Each row is a point. A path goes straight from each point to the next, and from the last back to the first. The post is the endless flat space through its rows: a point in 2 columns, a line in 3, a plane in 4, and so on, so that a path can go around it. How many times does the path go around the post? Going back the other way cancels.
(in the rows, 128 means zero)

Post:
[[141 138]]
Path:
[[127 173]
 [155 155]
 [165 131]
 [141 156]
 [133 177]
 [172 176]
 [163 113]
 [181 123]
 [175 173]
 [119 194]
 [124 182]
 [158 170]
 [152 126]
 [148  94]
 [146 110]
 [183 131]
 [166 162]
 [115 191]
 [111 131]
 [143  99]
 [182 111]
 [159 149]
 [138 164]
 [114 160]
 [106 108]
 [150 110]
 [176 134]
 [175  99]
 [113  99]
 [101 149]]
Times around: 1

Post (5 x 6):
[[138 117 142 124  86 118]
 [124 100 105 139 131  85]
 [126 118 103 115 167 143]
 [101 128  78  93 171 137]
 [ 95 144 182 156  78 141]]
Path:
[[122 133 109  88 144 119]
 [197 113 126 114 102 137]
 [ 56 143 110 144 117 140]
 [ 95  96 167 184 121 121]
 [ 81 128  87  66 182 146]
 [151 148 164 114  87 136]
 [116 130  75 115  97  82]
 [ 74 124 166 187 126 152]
 [176  66 134 135 155 118]
 [ 50 175 196 139  93 145]
 [ 90 141 136 160 137 122]
 [107 147 132 117  45 143]
 [133 127 149 133 156 201]
 [119 122 149  97 158 172]
 [118 137 136  91  90 116]
 [128 134 146 148 117 130]
 [102 109  76 110 143  66]
 [ 90 113 170 142 153 160]
 [ 53 119 105 171 183 111]
 [113 152 117 126 111 144]
 [137 126  99 128 121  80]
 [169  80 130 133 164 113]
 [106 101 155 130 139 150]
 [186 108 120  85 109 179]
 [108 120  46  89 161 128]
 [138 103 138 108  89 135]
 [178  98 209 140  89 153]]
Times around: 2

Post:
[[105  85 130  86 133  90 142 114 149 125 171 134]
 [157 150 146  98 152 150 157 101 104  93 159 176]
 [ 93 138 131 160 111 105 167 151 137 129 144 118]
 [113  93  79 138 129 104 143 146 182 134 175 100]
 [ 86 117 143 113 153 138 120  85 131 120 136 134]
 [116 162 144 129 113 137 129 142 151 150 119  92]
 [150 102 125  73 178 113 130  82 106  95 123 130]
 [108 156 165 134 104 187 135 143 124  98 115 132]
 [145 118 157 134 153 158 151 136 122 187  83 150]
 [143 111  98 142 101 113 143 114  82 179  96 145]
 [150 119 111 113  93  78 138  73 125 111 104 120]]
Path, 26 rows:
[[152 118 189  71 156  96 132 110 189 110 122  97]
 [ 57 101 134 155 104 158 137 157 144 122 125  98]
 [109 104 142  71  77 133 134 102 117 163 169 168]
 [166 100  82  85 116 141 180 129 159  63 142 139]
 [163 142 153  61  97  37 132  76 187 106  85 113]
 [100  93 112 135 117 126 128 133 149 195 183 177]
 [155 115 128 119 163 133 111 129  91 193 160 136]
 [ 95  73 103 173 133  88 151 116 134 113 121 120]
 [145 164 132 181  94 156 117 124 132 169 122 139]
 [ 95 153 190 183 120 141 163 140 160 166  57  74]
 [139 174 128 101 152 132 197 130 106  80 155 119]
 [134 143 103 115 138  69 162 110 109 150 163 145]
 [112 129 167  45 144 126 138 118  61 119 122 161]
 [102 177 131 129 118 138 110 126 137 100 109  80]
 [128 160 116 206  79 236 117 153 155 146 123 154]
 [102  50 209 136 164  94 186 117 135 101 127 161]
 [154 177 145 102 138 162 154  94 103 151 171 147]
 [126 133  95 113 149 149 166 112  56  68 123 169]
 [113 114 114  85  83  47 134  89 144  90 146 132]
 [179 130 106 134 126  89 126  70 117 151 141 177]
 [160 176 149  97  80 174 140 143  97 161 178 168]
 [121  88 157  46 132  73 159  99 135 123 108  75]
 [152 150 117 117 113 113 169 106 139  96 133 130]
 [173 109 123 113 162  97 165 128 183 160  92  85]
 [ 69 164 151 144 143 129 160 145 109 107 155 139]
 [147  96 136  65 105 119 126 106 138 131 188 212]]
Times around: 4
